Each row of a before or after table is a point. One or more steps were done to the points. Then noise was added and the rows were shuffled. The steps act on columns, c1 being the first. Write out the steps. A step turns or swaps two columns, mirrors them in a line or flattens them onto one, adds a multiple of one to another, or multiplies or shifts one. Angles are multiples of 10 degrees, from the lower column toward the higher: turns from -170 to 170, lines from 10 to 170 but not 90. Use the fewest steps. Two steps may share a column if one is a turn and the other turns, adds or multiplies; they go together, in the order done. Otherwise the lowest column goes first.
In the rows, 128 means zero.

Before (9 x 2):
[[ 83 119]
 [ 76  97]
 [182 125]
 [104 108]
 [110 102]
 [130  95]
 [ 43 136]
 [188  95]
 [162  67]]
After (9 x 2):
[[151 104]
 [150  72]
 [139 181]
 [172 186]
 [105  44]
 [195 151]
 [165 122]
 [130  82]
 [146 103]]
Steps: turn c1 and c2 by 80 degrees

Before (12 x 4):
[[105  90 126 147]
 [132 128  48 150]
 [180  65 130  71]
 [166  66 134  70]
 [190 193 104 138]
 [ 79 128  58 146]
 [153 113 132 139]
 [163 117   7 107]
 [130 116 131 139]
 [182  71 138  75]
 [159 103 170 167]
 [147 139  66 176]]
After (12 x 4):
[[114 160  40 112]
 [119 128 125 137]
 [130 138  79 142]
 [199 189 117 141]
 [ 70 182 131  89]
 [135 151  86 159]
 [ 66 187 134  87]
 [ 88 102 125 140]
 [127  79  82 137]
 [105 164 153 152]
 [ 65 163 132  84]
 [118 147 130 133]]
Steps: swap c1 and c2; multiply c3 by 0.7; multiply c4 by 0.7

Before (10 x 8):
[[176 120 106 113  91 197  84 119]
 [127 136 130 108  75 141 141 191]
 [207  82  51  55 141  87  72 112]
 [142 119 133 126 115 125 174 164]
 [169 164 116 193 132 118  87 180]
 [ 58 132 121 162 138 189 142 117]
 [184  83 150 120  87 139 175 152]
 [231 190 131 131 131 130 132 122]
 [174 165 158 180  96 153 112  15]
 [141 117  61 179  78 159 116  99]]
After (10 x 8):
[[174  95 109 108  97 197 160 119]
 [144 159 125 130 111 128  80 106]
 [175  93 182 157  94 157 157 236]
 [146  99 177  60  71 159 134 149]
 [ 59 131 162 118 136 188 119 142]
 [185 124 118 151  91 140  69 100]
 [227 176 130 128 129 133 155 160]
 [125 167 106 123  74 139 119  78]
 [207  62  50  53 139  85 157 103]
 [169 164 197 115 131 118 186  89]]
Steps: turn c2 and c7 by 150 degrees; turn c2 and c8 by -150 degrees; swap c3 and c4

Before (9 x 11):
[[150  92 100  53 200 121 169 113 125 165 105]
 [155 138 156 117 156 108  38 162 156 113  88]
 [ 87 115 196  87 144 125  29 134 186 133 123]
 [163 136  83  92 138 192 201  49 128 122 151]
 [133  93  61 118 146 137 131  43  69 125  89]
 [139 135  70  85 100 127 218 105 106 178 123]
 [140 149 100  88 127 192 195 108  43 165 122]
 [147 147 201  60 136 104  98  73 145  99 130]
 [172 106 139 142 131 138  98 116  98 202 123]]
After (9 x 11):
[[135  92  60 118 145 136 110  42 160 176  90]
 [139 148 101  88 116 194 175 109 200 187 120]
 [140 136  66  88  87 128 196 107 173 130 124]
 [152  90  99  54 183 124 151 111 185 100 103]
 [169 103 140 144 101 136  81 114 201 120 118]
 [ 86 117 196  87 140 123  11 131 109  73 126]
 [165 138  81  91 139 192 180  50 128 131 152]
 [143 148 203  56 146 102  79  76  97 127 130]
 [157 138 155 118 160 109  19 162 111 108  89]]
Steps: turn c5 and c10 by 20 degrees; turn c9 and c10 by -120 degrees; shift c7 by -20

Before (8 x 14):
[[137 152 116  64 110 133 110  93 118 117 138 154 137  83]
 [ 93 121 121 155 110 112  85 155 120 133 100 121 126 172]
 [ 89 154 122 112 145 133 152  97 115 117 144 162 106 112]
 [139 176  94 106 134 107 109 113 104  81 153 156 155  85]
 [143  96 121 158 121 104  90 137 144 159 123 130 167 169]
 [ 55 110 137 100 180 124 143 111 148  95 146 120  71 123]
 [136 106 110 171 117 110  81 128 120 167 136  95 132 146]
 [ 75 126 165 145 175 127 110  85 151 120 131 103 103 141]]
After (8 x 14):
[[ 91 192 123 113 136 139 148  96 118 114 147 160 103 110]
 [ 75 123 162 148 152 154 109  81 150 125 125 101 104 140]
 [141 246 121 105 144 120 106 116 104  58 155 155 157  83]
 [145  48 106 160 130 104  94 139 150 163 123 132 169 171]
 [139  78  93 171 133 109  82 130 122 169 131  96 127 143]
 [ 87 112 118 157 131 104  87 157 122 129  95 120 126 173]
 [ 54  83 154  98 160 160 144 115 144  96 141 119  73 124]
 [138 187 120  63 116 121 115  96 119 111 133 155 137  83]]
Steps: multiply c2 by 2.5; multiply c10 by 1.3; turn c3 and c10 by 20 degrees; turn c5 and c6 by 40 degrees; multiply c5 by 0.7

Before (8 x 20):
[[ 83 137 114 152 103 120 106 102 148  90  85 127 140 120 140 155 116 177
  108 168]
 [147  97 111 122 103 101 150  98  86 136 173 118  89 121 164 157 122 159
  169 158]
 [123 151 120 106 125 122 120 150 164 129 148 134 159 134 117 115 101 118
  131  92]
 [122 118  86 102 171 103  87 124 146  98 102 155  83 161 123 164 156 134
  121  69]
 [106 120 119 110 132 162  71 110 147  86 162 173 179  94 154  97 116 156
  115 124]
 [168 189 118 142 188  55 147 106 178 103  99  94 147 140 158  74 158 111
  135 113]
 [118 116 147 135 151  94 119 135 106 154 115 182 151 140 137 111 123 139
  130  92]
 [188 163 171 139 164 170 102 115 145  96 119 173 155 110 174 140 105 126
  108 136]]
After (8 x 20):
[[147  96 112 122  92 115 151  96  86 139 172 102  89 121 164 148 121 159
  170 157]
 [122 118  86 102 154  72  88 123 146  99 103 145  83 162 123 173 108 133
  121  70]
 [124 150 119 107 123 123 118 150 163 129 147 122 158 134 117 102 115 120
  132  94]
 [188 162 171 139 180 152 101 115 145  96 119 137 155 110 174 121  79 125
  109 136]
 [107 119 119 110 149 163  70 110 148  86 162 165 179  96 153  96  99 156
  117 123]
 [ 84 137 115 152 104 136 107 100 148  90  84 106 140 121 139 141 111 176
  107 168]
 [167 190 119 143 144   6 145 107 178 103 100 152 146 139 158 106 191 112
  135 113]
 [119 115 146 133 130  74 120 136 106 153 114 169 149 141 137 113  92 140
  129  94]]
Steps: turn c5 and c6 by -30 degrees; multiply c6 by 1.3; turn c16 and c17 by -40 degrees; turn c12 and c17 by -50 degrees

Before (12 x 32):
[[ 79  97 170  37 119 166 119 143 142 148 155 103 124 143 158 134  89 134
  100 151 217 121 181 115 142 129 163 138 113 163 138 120]
 [136 147  85  99 124 109 127 101 107   9 159  99 148 112 155 141 101 178
  126 147 107 111 173 161 126 134 149  95 118 100  95 100]
 [132  85 130 129 105  99 130 129 120 113 175 143 106 117 147 142  95 130
  101 156 127 152 170 111 135 128 143 126 196 132 104 143]
 [140  91 173  86 101  99 106 139 134 142  93 149 129 127 130 142  90 116
   59 115 111 151 169  94 100 126  82 177 113 149  97 141]
 [131 120 122 130 119 119  69 146  92 107 169 120 172 195 148 141 124 145
  135 123 104 131 168 127 126 155  64 139 154  93 106 131]
 [127 115 127 117 128 133 129  54 114 138 153 142 161 175 143 122 180 212
  110 140 128  97 174 110 145 134  52  97 126  95 102  76]
 [142  92 154 128 129 112 129  87 132 147 126 154 135 133 153 143 113 144
  105  93 106 151 178 106 145 125 160  96 137  98 104 127]
 [127  89 176 119 121 111 128 146 114  84  94 133 169 196 135 133  86 121
  135 172 129 122  73 121 139  96 153 127 176 136 131  81]
 [130 104  86 117 120 142 105 114 125 130 148  67 137 134 126 105 152 133
   57 135 178 142 167  98  87 135 158 106 169 172 186 129]
 [134 135 168 121 117 122 127 142 139 132 157 151 136 160 131 134 115 120
  129 151 107 148 153 162  74   7 141  99 123  95  98  96]
 [127  88 174 134 128 165 113 147 140  94 114 145 169 137 152 138 219 120
  137 170 167  69  68 116 127 140 158  94 201 128 108 141]
 [114 109 108 107 135 100 131 130 141 149 173 133 162 111 147 137 139 174
   82 156 158 149 181  97 132 160 168 138 124 117  98 118]]
After (12 x 32):
[[143  99 113 135 131  71 112  84 131 146 123 152 135 134 153 142 111 144
  105  94 107 150  83 103 154 125 159  98 136  99 134 127]
 [134 134 107 109 118  82 130 139 137 129 133 158 136 159 131 132 114 121
  128 151 107 148 154 161 181   6 143  99 122  94 130  96]
 [126 116 125 104 127  96 124  54 113 140 129 148 158 176 145 123 179 208
  109 140 128  99  83 111 154 133  52  96 124  95 154  77]
 [139 109 109 131 103  57  89 140 137 141  68 136 129 128 130 144  90 115
   59 117 111 150 121  93 178 126  85 177 114 151 131 142]
 [133 147 126  95 118  80  75 148  93 106 158 136 171 195 150 140 125 144
  137 124 103 133 102 125 159 154  62 139 157  93 148 133]
 [136 142 139  80 124  69 136 100 109   9 131 113 150 114 155 143 100 178
  128 147 109 109 101 161 163 135 148  97 116  98 178  98]
 [128 120 153  89 121 103  94 114 124 129 147  77 138 133 125 107 154 132
   59 135 180 141 135  94 184 134 156 105 169 171  99 132]
 [116 107 128  84 135  57 120 130 141 149 137 146 162 109 148 135 137 177
   83 157 159 151  92  95 167 159 167 139 126 116 164 117]
 [128  99 109 148 126 126  96 146 139  92 119 139 171 134 152 136 218 120
  138 171 166  68 167 116  83 139 157  95 202 126 122 140]
 [132  91 122  99 108  56 105 128 120 113 154 159 107 115 147 140  95 130
  102 155 129 151  99 111 156 129 142 126 196 131 150 142]
 [126  96 112 147 122  71 109 145 116  82  98 123 170 194 134 132  86 122
  130 175 129 120 151 119  77  97 151 125 176 138 101  82]
 [ 78 110 113  39 119 125 107 143 141 148  79 112 124 145 158 135  90 134
  100 150 218 120  83 117 161 127 164 138 114 163 100 123]]
Steps: turn c2 and c7 by 30 degrees; turn c3 and c31 by -150 degrees; multiply c3 by 0.4; turn c11 and c12 by 20 degrees; turn c4 and c11 by 50 degrees; shift c6 by -40; turn c23 and c25 by 130 degrees

Before (9 x 64):
[[ 97 144 162 136  72 153 113 101  93 115  85 162  93  87 120 145  89 136
  125  90 218 100 129 135 130 136  63 197 136 148 145 125 199 181  66 119
  146 130 146 156 134  98 109 198 149 137 184 150 120 156 111  73 145 104
  192 193 129 144 176  92  89 193  90 117]
 [ 97  97 155 171 161 112 161 172 110  92 140 113 141 133 110 145 155 129
  162 117 145 101  71 145 106 112 114  84  73 140  85 131 186  71  65 142
  106 141 116 125  97 138 186 101 157  42 125 133 104 209 110 157 144 115
  146 124 113 158 146 146  57 162 167  94]
 [ 92 129  81 113 101 101 114 141   7 137 150 103 146 118 117 138 146  62
  118 157 101  63 158 129 114 120 142 126 125 116 185 125 102 118 115 168
  119 133  38 118 162 154 114 125 172  94 125 173 110 159 175 200 153 100
  141 170 136 118 177 141 159 116 192  93]
 [167 177 157 139 130  85  81  81 134 125 173 131 141 167  91 129 116 137
   93 133 127 156 109 139 175 157 105 166 101  83 125 155 146 108  89 221
  115 193 115 102  73  66 146 165 127 110 171 150 127 189 143 128 121 135
  148  68 120 115 123 144 143 128 138 133]
 [ 43 111 117 143  72 110 119 156 110 131 106 117  93  65 137  81 147 132
  103 110 106 113  80 132  97 113  84 126  74  88 151 188  92 116 111 105
   70 125 181 141 127 141 157 139 140 132 173 129  71 110 140 142  93 133
  155 100 200 159 115 130 135  98 162 149]
 [114 122 121 156 149 125  96 139 160 150 137 164 123 162 156 176 167 121
  122  92 221 129 152 189 122 139 132 138  87 181 140  82  64 171 121 154
  154 180 119  82 111 124 151  99  56 193 106 149 129 172  46 117 154  97
   87 115 123 143 132 132 125  88 166 156]
 [119  79 103 126 142  85 102 142 132 168  98 143 116  95  90  96 152  59
  130 220  64 158 107 116 103 101 159  97 132 166 207 168 118 109 153  72
  100 197 108  99  53 124 109 155 124 115 110  86 145 145 150 169 109 123
  142 103 134 120 201 123  38 154 133 146]
 [ 89 116 211  57 163 150 126 172 127 109 142 117 128 134 142  82  95 115
  115 138 157 119 107 133 112 134 144 153 107 121 143  98  97 102 140 100
  118 195 158  79  98 164 135 178 202 105  53 125 153 195 127 114 126 175
   59 154 146  61 121 110 146 147 116 170]
 [ 83 128 151 132 137 118 116 116  92 207 157 145 129 152 108 151  75 143
  103  77 104  56 137 171 157 138 121 215 104  87 123 128 100 117 121 100
  116 163 107 150  97 220 122  96  79 171 164  78 108 121 161  72 207 121
  112 130 109 144 144 159  90 102  98 168]]
After (9 x 64):
[[ 98  99 152 171 161 111 159 170 112  88 142 114 153 134 110 144 153 129
  129 116 144 100  88 149 102 113 115  84  58  84  84 130  90  36  65 140
  105 143 127 126 101 137 189  98 162  42  59 133 105 211 111 157 146 114
  144 125 113 158 147 164  57 160 170  91]
 [121  83 101 125 141  85 102 143 133 170 100 146  99  95  89  97 154  59
  131 222  65 158  88 116 104  98 158  95 134 124 206 170 134 109 156  69
   99 194  97  98  55 125 111 158 122 114 109  88 147 143 150 169 112 119
  144  98 140 121 198 125  41 148 133 147]
 [ 90 132  81 116 106  99 111 139   5 136 149 105 167 121 115 138 146  63
  109 159 105  62 150 129 115 116 141 125 133 147 185 123 159 126 112 166
  118 193 193 120 160 154 112 125 176  92 161 175 109 158 175 195 153  99
  146 172 135 113 178 128 161 115 192  89]
 [ 46 116 114 142  72 111 123 158 111 127 104 116  56  62 137  81 147 134
  113 109 103 110 137 133  99 115  81 125  89  65 153 184 182 143 115 104
   71  89  87 142 130 144 155 139 139 131  79 126  71 114 139 143  97 129
  153  95 198 158 117 109 136  94 163 146]
 [169 173 156 136 127  82  80  83 138 125 171 131 153 164  87 125 119 136
  104 130 127 161 157 140 172 158 104 161  92  92 126 154 121 141  93 220
  116 187  98  99  72  63 143 164 125 113 108 151 125 192 147 129 123 130
  149  68 119 110 123 104 143 128 141 134]
 [ 93 145 165 137  73 156 114 102  93 118  86 160  59  85 119 145  87 134
  156  90 218 102 109 136 132 138  64 198 114 141 146 131  60 187  66 121
  144 117 109 154 130  99 107 195 148 139 201 148 117 156 110  76 139 106
  189 193 127 147 176 109  86 194  91 117]
 [113 122 122 153 148 123  94 134 160 149 134 166 118 162 154 179 167 121
  118  91 218 129  95 191 124 133 132 139 113 173 136  78 201 177 121 155
  155 173 101  85 113 121 148  95  53 194 177 150 127 171  49 119 158  94
   85 116 123 142 133 128 128  87 166 155]
 [ 91 114 209  60 163 148 127 173 129 112 144 116 125 135 141  81  97 112
  138 140 156 122 121 132 110 132 143 157 121 106 143  99 162 113 142 100
  114 160  62  74  95 160 135 179 205 108  25 126 153 193 127 114 126 174
   59 157 145  63 119 109 144 143 115 169]
 [ 84 130 149 128 139 121 118 115  89 207 157 141 131 150 104 150  74 144
   90  77  99  59 166 172 156 135 123 211 114 112 123 124 159 142 119 100
  116 170 122 150  97 220 120  91  78 172 150  76 106 117 160  73 207 125
  113 131 108 142 144 125  91  98 103 164]]
Steps: multiply c13 by 2; add -1 times c19 to c34; turn c19 and c60 by 60 degrees; turn c23 and c30 by 60 degrees; add 1.5 times c30 to c47; mirror c29 and c33 in the line at 170 degrees; mirror c38 and c39 in the line at 160 degrees

Before (9 x 64):
[[123 111  99 105 125 113 118 143 110 118 142 174 109 111 154 151 162 152
  123 139 124 127 124 142 145  85 134 146 146 113 149 119 166 147 130 126
  127 140 123 129 145 129 124 132  90 119  84 158 152 138 109 117 109 159
  102 135 104 132 105 165 117 121  72 107]
 [122 153 121 103 135 125 111 139  94 112 108 121 104 129 133 110 139 162
  124 138 129 121 146 136 170 128 142 126 107 118 138 127 140 155 135 154
  121 123 106 119 144 157 146 111 134 132 113  91 127 117  91 111 145 104
  111 150 141 146 139 162 135 113  74 136]
 [148 108 160 140 111 118 140 137 100 166 141 151 125 123 148 109 132 118
   83 118 127 133 145 152 144 175 110 158 119 112 137 108 103 107 147 125
  112 132 137 119 131 153 109 115 172 156 125 114 143 147 174 152  73  84
  115 115 152 138 157 118  78 121 131 110]
 [150 110 107 155 155 104 134 122 129 140 146  82 132 111 120 126 113 135
   93 185 118 127 132 139 107 128 137 158 108 112 137 112 134 128 117 127
  133 164 120 125 144 148 131 160 142 108 120 161 125 129 143 112 134 116
  152 157 114 105 150 159 136 124 116 184]
 [129 132 165 136 115 147 132 142 123 161 125 151 146 114 125 126  71 129
  149 114 121  90 123 117 140 143 162  90 157 126 106 109 138 186 135 116
  138 141 126 116 135 114 121 110 104 111 167 106 137 116 110  90 117 118
  139 103 130 121 119 107 143 115 113 186]
 [164 136 159 148 129 112 111 106 141 134 147 121  99 129 119 148 115 109
  117 116 160 128 104 165 184 133  89  76 120 131  91 171 166 114 122 133
  110 120 135 107 117 138 113 126 104 143 130 135 133 141 139 120  94 103
  133 123 118 132 110 147 140 144 143 155]
 [135 114 156 124 121 134 143 146 141 167 118 131 136 158 156 101 123 169
  158 131 151 139 143 101 144 137 127 176 135 157 122 117 131 111 127 102
  134 166 113  91 156 175 136 145 134 138 138 144 126 124 120 155 148 140
  110 121 122 144 117 107 128  98 120 121]
 [133  98 133 106 147 128 121 173 117 145 126 120  89 119 121 133 120 164
  133  92 106 137 140 127 132 176 120 137 117 153 108 134 125 105 100 147
  150 125 144  90 129 165 144 102 185 117 123 109 128 134 139 138  80 113
  126  94 131 128 136  71 117 126 109 107]
 [127 137 152 117 127 137 149 126 135 138 161 125  84 161  97 110 112 135
  126 100 120 140 141  82 148 136 135 128 143 111 132 106 131 164 139 146
  144 137 131 126 135 118 122 138 142 109 115 101 108 162 119 159  82 133
  134 137 119 134 115 136 136 113 128 120]]
After (9 x 64):
[[134 114 156 125 121 134 143 146 140 166 118 153 135 158 155 101 123 169
  158 131 151 138 143 101 143 137 127 176 135 157 121 118 131 111 127 102
  134 166 113  91 170 173 136 145 133 139 138 144 126 123 120 186 148 140
  110 121 106 143 117 123 129  99 120 104]
 [129 132 167 135 116 148 133 141 123 161 125 168 146 115 126 125  72 129
  149 114 122  90 122 118 140 144 163  91 156 126 106 109 137 186 135 116
  138 141 126 116 234 114 121 110 105 111 168 106 137 115 111 119 117 119
  139 103 111 120 119 115 144 115 113 168]
 [164 136 160 149 128 113 111 105 141 134 146 110  99 129 119 147 115 108
  118 115 159 128 104 165 184 133  89  76 120 130  90 171 167 115 123 132
  111 120 136 107 150 138 113 127 104 142 130 135 132 141 139 150  95 104
  132 124 140 132 111 147 140 145 143 156]
 [127 137 152 117 127 137 149 126 136 137 161 122  84 162  98 110 111 134
  126  99 120 140 141  81 149 135 136 130 144 111 132 105 130 164 139 146
  144 136 132 125 128 118 122 139 142 110 115 101 107 162 119 188  82 132
  133 137 131 133 115 139 136 113 128 118]
 [123 112  99 105 124 113 118 144 110 118 143 154 110 111 153 151 163 152
  124 138 124 127 123 142 145  85 133 146 147 112 149 118 166 147 130 127
  126 140 123 129 127 130 124 134  91 119  83 157 151 137 110 148 109 159
  102 135 149 132 106 168 118 122  73 101]
 [150 109 107 155 156 104 133 122 129 139 146  62 132 110 119 125 112 135
   93 186 119 126 132 140 106 127 138 158 108 111 137 113 135 127 116 126
  133 164 120 125 249 148 132 159 141 107 120 161 124 129 143 142 135 116
  152 158 149 105 150 155 136 125 116 161]
 [132  98 132 107 147 128 120 173 117 145 125 168  89 119 122 133 121 164
  133  91 106 137 140 127 132 176 120 136 117 153 108 133 125 105 100 148
  151 125 143  90  96 165 144 102 186 116 123 108 128 135 140 169  80 113
  127  94  80 127 136  97 117 126 109 111]
 [148 108 160 141 111 118 140 137 100 166 141 148 126 122 149 108 132 118
   81 118 127 133 145 151 145 175 111 158 118 112 138 109 103 106 147 125
  112 132 137 119 105 153 110 116 172 156 125 113 143 149 173 180  74  84
  115 115 132 138 157 102  77 121 131 111]
 [121 153 121 102 134 126 111 138  94 112 108  85 105 129 133 111 138 161
  124 138 129 121 145 137 170 129 142 126 107 118 138 127 139 156 135 154
  121 123 106 119 172 158 147 111 134 131 112  91 128 118  91 141 146 104
  111 149 164 146 139 134 136 114  74 124]]
Steps: turn c57 and c60 by -60 degrees; add -1 times c57 to c12; turn c41 and c64 by -40 degrees; multiply c41 by 2.5; shift c52 by 30
